Every row gives one point. A path goes straight from each point to the next, and from the last back to the first. The post is the endless flat space through its rows: a point in 2 columns, a line in 3, a plane in 4, and so on, so that a path can go around it. How many times does the path go around the post? Going back the other way cancels.
In the rows, 128 means zero.

Post (1 x 2):
[[132 136]]
Path (32 x 2):
[[156 125]
 [164  93]
 [115 108]
 [ 95 142]
 [103 166]
 [150 188]
 [153 132]
 [138 107]
 [114 115]
 [ 98 159]
 [126 161]
 [141 171]
 [160 151]
 [160 101]
 [121 119]
 [116 138]
 [124 178]
 [151 166]
 [148 136]
 [134 110]
 [114 116]
 [ 90 171]
 [130 165]
 [142 185]
 [104 182]
 [167 170]
 [162 134]
 [137 119]
 [115 111]
 [117 139]
 [142 190]
 [171 153]]
Times around: 5

Post (3 x 4):
[[149 143 117 163]
 [120 122 121 110]
 [115 122 148 103]]
Path (25 x 4):
[[ 99 149 188  76]
 [136 139 113 166]
 [115 123 115 173]
 [111 129  97 132]
 [123 146 123 136]
 [122 141 137 161]
 [132 169 113 129]
 [135 146 193  85]
 [143 158  78 100]
 [ 99 134  84 133]
 [118 108  67 179]
 [144 117 168 172]
 [112 111 161 124]
 [107 122 141 144]
 [108 147 132 123]
 [133 127  59 106]
 [119 146 159 104]
 [127 162 103 182]
 [108 108  58 150]
 [ 74 103  95 119]
 [118 143 118 121]
 [169 173 142 166]
 [172 143 136 148]
 [162 131  63 115]
 [125 131 125  98]]
Times around: 0

Post (5 x 6):
[[154 106  99 122 138 168]
 [109 137 134 147 108  87]
 [180 120 106 107 125 140]
 [103 146 128 118 136  92]
 [102 119 137 118 100  86]]
Path (29 x 6):
[[121  88 111 127 109 125]
 [130 161 109 106 150 104]
 [120 125 116 141 116 145]
 [137  83 160 109  79 143]
 [122  99 128 133 125 133]
 [126  89  96 128 116  82]
 [122 138 126 162  88  66]
 [122 188 116 165 152 118]
 [ 67  57 151 109  80 155]
 [188 104 124 136  91 130]
 [125  67 120  88 104 117]
 [ 78  89 129 148  74  88]
 [125 132 109 171 125 148]
 [123 147 124  77 108 114]
 [100 108 107  96 126 134]
 [158 124  92 104 154 132]
 [177 139 115 130 148 100]
 [ 99 145 150 150 110  61]
 [144 103 104  77 148  92]
 [119 143  98 120 155 112]
 [104 134 139 130  71  60]
 [140 120 123  99 130 157]
 [111 123 152 150 116 103]
 [120 125 117 125 157 121]
 [123 117  77 133 141 102]
 [157 120 116 134  78 102]
 [ 65 106 152 141  64 144]
 [ 93 151 185 115 115  67]
 [104 115 110  98 180 145]]
Times around: 4

Post (7 x 8):
[[ 93 151 122 114 121 159 124 119]
 [101 131 134 140 180 143 126 146]
 [142  97 147 151 119 127 126 106]
 [123  94 155  83  59 122 137 123]
 [114 119 136 136 125 104 107 147]
 [128 138 162 151 140 144 121 133]
 [124 126 170 104 129  46 164  97]]
Path (25 x 8):
[[101  92 137 106 150 180 126 140]
 [123 137 124 115 103 161 123  81]
 [118  98 133 136 123 173  95 124]
 [118 145  83 115  86 207 118  63]
 [142 110 126 153 100 201 149  90]
 [ 81  85 132 123 114 114 157 120]
 [ 99  93 136 114 108  89 108 136]
 [133 161 125 117  80  79 100  51]
 [137 148 133 109 181  98 138 164]
 [127 131 137 171 152 112 129 160]
 [122 149 199 144 118 113 133 116]
 [100 104 135  92 102  83 181  76]
 [ 74 112 139 128 147 114 169  62]
 [126 125 196 118 123  88 124 127]
 [149 142 171 133 143  98 118 138]
 [135 139 144 129 150 148 150 149]
 [116 130 155 122 106  67 153 111]
 [153 162 185 132 106 142 149  97]
 [111 112 138  92 123 146 118 135]
 [ 82 129 148  86 143  98 118  92]
 [122 151 129 104 113  39 119 116]
 [114 169 140  97 107 120 134 145]
 [118 113 129 105 102 114 153 135]
 [ 99 120 163 104 118 106 193 102]
 [107 162 137 147  87 112 103 101]]
Times around: 3

Post (10 x 11):
[[142  91 133 135  88 115 161 139 144  95 151]
 [124 129 125 157 136 122 181  98 102 124 106]
 [159 165 115 137 127 114 140 110 114 149 117]
 [129  80 101 115 143 137  85 154 155 149 110]
 [113 101  62 165 118 141 135 107 135 144  88]
 [134 137 167 120 118 121 121 106 128 131 133]
 [108 127 109 120 110 126 151  71  91 148 114]
 [131  64 111 136 139 140  84 130 164 163 163]
 [166 114 174 104 113 129 129 123 165 145 148]
 [153  99 154 119 129 165 115 154 113 132  83]]
Path (25 x 11):
[[114 122 103 172 129 151 121 104 111 202  94]
 [174 111 125 147 150 138 115 154 125 197 123]
 [129 118 137  51 123 134 135 157 111 159 122]
 [110 131 142 129 125 152 122  89 131 123 125]
 [127 112  87 122 150 105 137 104 119 136 109]
 [159 116 106 141 116 138 152  89 103 146  84]
 [150 127 141 107 110 146 110 126 132 110  99]
 [116 128  63 129 138 143 127  87 138 153  75]
 [151 134 150 139  67 135 182  20 162 135 111]
 [131 100 140 117  86 116 132 122 113 140 126]
 [102  85 107 181 145 134 136 136 127 168 131]
 [137  63 110 159  80 136 135 145 159 134 158]
 [134 116 192 144 138 154 116 139 137 125 125]
 [182 162 128 167 118 118 140 141 201 108 105]
 [121  92 100 151 150 152 118 117 164 144  98]
 [152 115 152 174 160 171 101 105 149 157 108]
 [118 109 106  99 104 124  85 103 108 142 109]
 [145  58 144 151 121 133 129 158 131 145 139]
 [172 142  90 108  72 125 131 158 142 153 114]
 [ 90  65  65 181  85 141 101 155 167 145  75]
 [ 98  91  63 206 134  99 157 132 130 135 103]
 [100 110 128 197 160 129 121 155 151 140 138]
 [160 127 120 128 109 190 161  87 123 144  79]
 [166 141 171 147 171 116  90 106 180 122 129]
 [134  96  98 189 107 108 173  92 160 134 134]]
Times around: 3

Post (11 x 12):
[[151 139 161 132 156 101  92 152 114  86 101 107]
 [157 146 187 151 180  97  97 136 147 117 118  71]
 [ 96 117 116  97 115 135 134 112 125 168 125 128]
 [124  96 108 106 119 164 116 107 153 145 133 160]
 [134 123  97  98  99 132 136  90 121 158 134 122]
 [140 157 160 129 138  95 107 139 114 110 149 126]
 [153 142 170 156 177  94 116 141 125 107  94 141]
 [139 134  89  89 115 182 119 119 122 142 156  97]
 [128 102 141 148 114 140 130 152 122 132 108 125]
 [124 109  78 122 113 172 116  74 102 149 134 128]
 [118  81 148 123 122 139 155 120 114 137 125 177]]
Path (31 x 12):
[[129 145 137 143 136 123 117  65 145 159 140 110]
 [128 133 121 117 117 185 105 124  97 136 127 121]
 [152  92 112 109 106 180 111 176 111 134 125 111]
 [121  88  92 121 106 146 139 135 111 202 117 113]
 [152  84 121  84 109 174  84 144 110 120 146 131]
 [132 100 154 133 129 164 114 166 133 115 121 140]
 [139 134 171 121 161  63 125 138 136 138  86 181]
 [151 108 148 114 137 110 134 134 101 144 152 121]
 [114 136 128 101 150  98 116 132 131 135  94  95]
 [114 124 147 129 137 111 105  95 122  85 101 120]
 [ 88 108 195 125 147  78 159  72 128 168 104 116]
 [ 92 164 115  93 125  98 122  44 151 171 153 138]
 [106 131 122 167 107 110 156 143 126 139  85 140]
 [ 99  71 183 176 113 134 164 155 114 135  41  99]
 [136  89 161 111 145 156 160 107 144 173  91 102]
 [185  82 129 113  91 113 138 114 131 136 134 149]
 [150 122 112 125 129 122  96 117  83  94 154 182]
 [118 125 153 130 132 127 122 171 165 136 127  86]
 [124 146 169 126 160 134 113 170 133  87  95  98]
 [120 137 165 104 135 144 125 106 100 101 155 140]
 [143 124 121 132 127 143  95 113 107 100  86 136]
 [ 99 133  98  95 137 149 112  42 128 114 116 178]
 [137 133 169 138 128 137 112 161 138 112 122 116]
 [148 118 122 112 108 124 127  69 126 169 149 156]
 [165 103 104 148 115 152  77 130  68  94 132 114]
 [ 97  37 183 137 151 103 172 124 144 176 117 151]
 [127 115 132 144 173 132  73 116 186 131  94  74]
 [132  61 184 167 182  64 144  82 118 145  96 151]
 [150 127 143 117 155  72 116  89 119 166 172 162]
 [128  99  69 100 174 168 102  67 162 132 150 204]
 [106 175 155 113 118 105 113 152 162 120 170 115]]
Times around: 3

Post (13 x 14):
[[ 90 121 112 136 119 114 118  93 127  95 117 117  79 141]
 [179 165 104 120 137 121 119 147 145 121 139 112 159 142]
 [ 69 147 107  79 147 122 179 113 140  98 105 118  65 139]
 [114 135 123  97 144 104 124 136 172 122 142 102  92 131]
 [ 82 137 125 123 158 147 124 142 146  80 135  89  87 135]
 [186 118  97 134 131 134  90 172  96 159 152 138 140 141]
 [ 65 107 114  90 144 120 121 117 123  93  94 103 109 132]
 [197 117 116 123 133 125 117 154 112 115 169 128 153 101]
 [ 83 138  87 119 148 115 130 101 111 116 153  89 103 133]
 [133 106 135 158 117 107 136 142  80 166 156 139 172 150]
 [158 154  99 136 139 140 111 161 152 146 147 136 151  92]
 [ 99 168 120 103 106 135 137 119 130 134 133  70  87 122]
 [186 168 123 132 147  93 100 174  99 145 146 142 155 112]]
Path (27 x 14):
[[149 180 114 104 144 114 168 121 134 145 113 160 147 151]
 [139 182 118 161 132 124  98 127 200 152 213 116 147 161]
 [160 116  93  85 156 102 155 164  91 110 168 169 196 108]
 [ 97 155 117 114 137 103  92 130 122  64 101  37 110 148]
 [153 151  99 113 123  75 157  91  91 136 108 100 132 125]
 [121 105 109 110 127 139 111  94 182 104  91 124 116 142]
 [115 137 139 114 138 144 153 114 137  84 163 126 147 104]
 [106 119 123 116 132 145 129 161 160  80 145 130 162 127]
 [121 169 136  94 128  82 149 162 129 126 125  77 148  79]
 [191 137  82 125 125 103  96 116 110 115 137 100 145 153]
 [131 128 129  81 179  99 128 126 171  76 137 109 114  94]
 [147 126 123 102 144  67 132 106  53  93 150 139 155 134]
 [132 157 130 111  89 131 167 136 108 123 139 102 147 128]
 [174 111  93 185 117 116  59 151 105 159 163 104 174 155]
 [ 59 133 108 110 174 114 101 124 151  87  94  90  87 146]
 [152 178  97 146 145 152 103 108 112 133 144  89 126 121]
 [135 163 115 112 145 116  92 144 130 164 130 135 129 175]
 [ 85 141 155  81 155  76 188 165 126 101 142 164 103 147]
 [123 156  82 153 127 132 137 126  95  93 178  69 115 142]
 [130 125  74 147 157 158 121 160 119 150 132 127  85 137]
 [131 123 131 127 139 128 157 116 105 142 130 156 131 105]
 [152 145 101 114 183 103 168 126 145 122 170 192 113 135]
 [114 102 123 127 177 123 150 127 126 114 153 149 104 134]
 [120 164  97  65 154 104 177 143 112 150 169 135 118 177]
 [130 125 101  94 125 141 108 184 128  94 126 104 105 189]
 [ 80 190 109 160 114 141 163 128  83 141 108 123 163  93]
 [158 147 110 113 175  96 150 158 112 159 142 113 127 120]]
Times around: 5

Post (17 x 18):
[[118 126 108 151 168 117  96 145 115 140  97 112 104 114 143 155 133 122]
 [156 124 115 168 133 108 110 126 104 139 118 126 126 114 184 118 120 129]
 [115 123 135 114  85 145 157  87 129 123 119 152 127 111  74 119  98 164]
 [125 147 115 139 122 148 198 102 167 156 123 122 155 124  74 109 103 144]
 [ 96 139 170 111 146 149  98 161 133 115 180 202 134 121 115 119 124 116]
 [149 128 130 111 130 131 104 142 122 116 136 202 153 140  77 102 145 119]
 [139 117 137 122 138 124 155 151 112 130 125 109 108 113 151 136 128 133]
 [135 132 124 138 139 113  87 106 112 174 118  91  95  97 147 118 146 123]
 [119 106 118 150 157  82 104 151 120 117 128 116 119 124 150  96 133 116]
 [136 154 130 129 155 137 174  71 131 127 121 140 121  97 106 134  82 129]
 [127 148 138 144 134 131  85 117 107 120 114 115 125 157 134 106 135 103]
 [131 141 140 153 143 135  81 117 113 122 103  93 157 101 142 102 154 150]
 [142 123 143 134 152 145  87 119 122 142 134 109 106 142 140 104 107 153]
 [128 159 116 150 137 135 153  97  98 114 147 120 120 119  74 134 101 147]
 [122 149 143 113 130 145 117 121 164  92 159 215 144 147  88 121 148 136]
 [115 155 101  86 135 151 158  95 111 142 135 149 139 142 102 134  92 165]
 [138 135 112 133 129 138  98 150 112 118 136 123  86  94 161  93 116 101]]
Path (28 x 18):
[[ 93 101 147 130 144 116 136 137 153 121 141 159  58 101 105 122 118  91]
 [120 144 119 135 164 151  93  77 119 148 139 130 137 125 133 165 110 135]
 [116 115 129  85 174 141 117 163 165 142 160 140  51  70 163 106  79  91]
 [153 176  82 142 115 155  93 113 129 113  87 150 161 146 145  81  92 117]
 [147 146 127 151 182 120 174  99 149 143 153 178 117 136  99 173 113 164]
 [101 162 161 140 174 178  86 122 108 114 139 156 116 141 112 123 122 107]
 [118 178 131 166 145 169 131  87 128 159  90 108 156 139  80 148 170 161]
 [173 152 135 190 141 107 112  77  86 146  94 124 124 126 162 124  96 154]
 [226 145  89 128 177 120 129 134 101 156  83 143 173 172 107 105 138 153]
 [119 117 116 122  89 134 129  93 123 179 126 127 169 170  82  30 123 199]
 [135 111  92 167 155 122 176 125 160 192  99 101 153  95  89  92 149 134]
 [137 134 102 156 102 122 100  76 117  97 131 164 133 102  97 126 127  94]
 [111 158 107 135 149  96  88 111 116 137 117 105 204 155 117 125 153 184]
 [ 93 131 127 101 148  95 112 150 114 155 156 187  72 131 215 161 103 140]
 [111 122 103 125 147 121 109 131 160 138  97 197  94 153 117  90 129  97]
 [178  99 140 116 173 130 182 150 162 122 135 201  78 109 132  78  46 136]
 [116 166 119 173 116 132  71 121 102 107 141 176 125 105 137  89  81 123]
 [153 158 148 124  98 149 159  59 166 127 132 158 146 152  76 134 118 124]
 [142 125 145 124 140 153 125  73 159 129 129 154 131 123  95 131 139 139]
 [ 96 121 174 108 176 178 133 138 141  77 201 155  74 131 130 174  93 160]
 [122 160 143  91 174 162 117 122 105 110 173 170 102 135 118 145  81 100]
 [123 170 141 146 120 133  58 143 125 106 133  92  91  64 142  76 143 109]
 [ 87 178 164 130 137 138 140  88 100 150 127 119 159 125 133  94  92 126]
 [125 155 141 141 190 149  79  95 104 116  74 109 129 135 144 147 158 127]
 [121 135 142 152 113 139 124 105 101 130 139 134 122  98 118 146 134 105]
 [142 122 140 124 118 111 112 115 118  90 171 148  91 110 125 117 111  76]
 [ 99 144 197 112  98 151  88 148  55  98 193 138  26  94 148 166  68 160]
 [120 163 133 121 126 126 138 149  75 125 136 129  98 102 158 130 129 112]]
Times around: 3

Post (17 x 18):
[[173 133 120 142 137 117 135 117 126 140 115 139 137 122 174 160  93 142]
 [123 131 113 152 119 141 116 138 105 159 106 134  97 103  84  79  84 146]
 [137 125  94 115 176 129 139  95 116 116 107 146 156 116 194  79 130 121]
 [160 129 112  98 152 148 111  99 132 139 155 106 120 116 123 118  93 155]
 [116 146 110 108  94  92  92 115  76 103  89  94 163 107 160 139 142 118]
 [150 108 122 129 139 152 122  99  92 126 137 131 153 123 175  74  76  67]
 [104 142  92 119 132 133 136 146  92 166 142 114 166 102 128 176 120 119]
 [152 120 108 113 121 147 110 132  93  91 108 129 169 116 150 107 133 152]
 [108 126  84  94  98 143 145 142 130 147 148 115 107 131 135 121 118 191]
 [109 145 141  91 113  54 115 149 121 109 118  92 154  75  73 165 127 131]
 [137 113 117 133 150 127 132 131  93 129 140 139 105 154 145 126 117 127]
 [124  80 156 129 172 118 149 120 146 128 103  79 102 121 119 139 135 118]
 [115  96  85  74 127 159  86 147 101 147 133 127 130  76 125 116 125 140]
 [157 116 136 143 119 115 158  90 125 124 104 131 127 131 113 153 127  62]
 [126 113 161 125 152 140 137 127 170 115 135 127 108 109 106 155 158  90]
 [ 81 111 160  64 125 105  93 145 135 149 115  90 134 129  69 157 164 135]
 [128 121 104 153 108 112 102 163 136 134 136 116 137 141  90 158 138 118]]
Path (30 x 18):
[[115 133 127 121 110 198 127 156 101 136 155 134 120 126 119 133 110 104]
 [142 127 140 128 111 169 178 126 148 107 170 105 107 100 133 139 113  91]
 [171 150 150 130 128 140  79 132 169 149 125 173  65 102 119 149 130 176]
 [117 113 115 137 143 138  92 114 106 144 122  94 151 104 162 121 115 117]
 [121 112 103 107 108 155  93 142  71 204 105 126 149  88 103  89  93 166]
 [ 97 128 138 106 139 146  73 143 110 185  70 100  85  95 123  86 136 168]
 [152 152  92 121 112 121 112 101  50  89  95  83 201 139 161 134 139  56]
 [128 136 160  96 164 166  81 135  75  73 156 100 135 136 142 133 142 147]
 [149  82 134 154 136 166 154 142 173  94 162 121  95 129 105 135 130 113]
 [199 113 115 104  98 130  71 132 159 117 170 162 117  87  83 161 111 126]
 [146 124 101 138  82  94 116 117 143 142  95 117 116 110 125 144 162  97]
 [145 122  69 102 131 146 146 150  77 134 141 174 126 105 123 109 110 137]
 [ 89 133 115  88 105 121 144 136  96 143  97 135 110 139 160 143 139 114]
 [136 116  98 124 179 135 101 111 101 131 108 144 136 166 155 114 118 129]
 [100 140  68  99 153 142  99 188  34 143 134 145 144 176 112 128 154 180]
 [120 137 155 136 148 133  91 154 124 125 108 117 112 105 138  83 127 131]
 [131 138  87 131  65 182 132 148  95 167 184 177 154 156 153 129 123 112]
 [141  95 124 103 152 121  94  65 140 143 136  44 147  66 130 129  82 120]
 [107 115 114 127 117 105 106 171 130 119 123 129 123 141 116 136 128 180]
 [137 127 106 123  97 102 115 122 168 109 123  88 175 114 127 133  95 108]
 [100 121 122 101 145  96 167  95 169 109 124 113  38 109 139 133 147 179]
 [121 114 141  88 106 157 120 104  98 103 182 126  89 131 124 108 144 141]
 [194 131  97 182 116 148  61 111 137 159 144 150  85 125 104  94  78  91]
 [ 92 147 141  79 121 120 193 146 170 104  94  85 107  97 116 144 184 162]
 [133 103 148  94 185 143  72 136 156 123 104 133 125 120 127 159 176 119]
 [156 131 106 175 103 115 146 156 138 112 138 115 167 157 104 155 120  86]
 [167 130 120 143 130  82 163 111  92  97 127 173 115 134  96 162 161  53]
 [110 109 158  92 181 106 179  77 137 148  84 146 151  99 155 183 190  93]
 [126 121 107 123 168  99 129 131  80  88 140 170 155 111  97 117 144 122]
 [123 100 117 140 198  97  93 123  64 126 126  75 114  99 129 107  66  92]]
Times around: 0
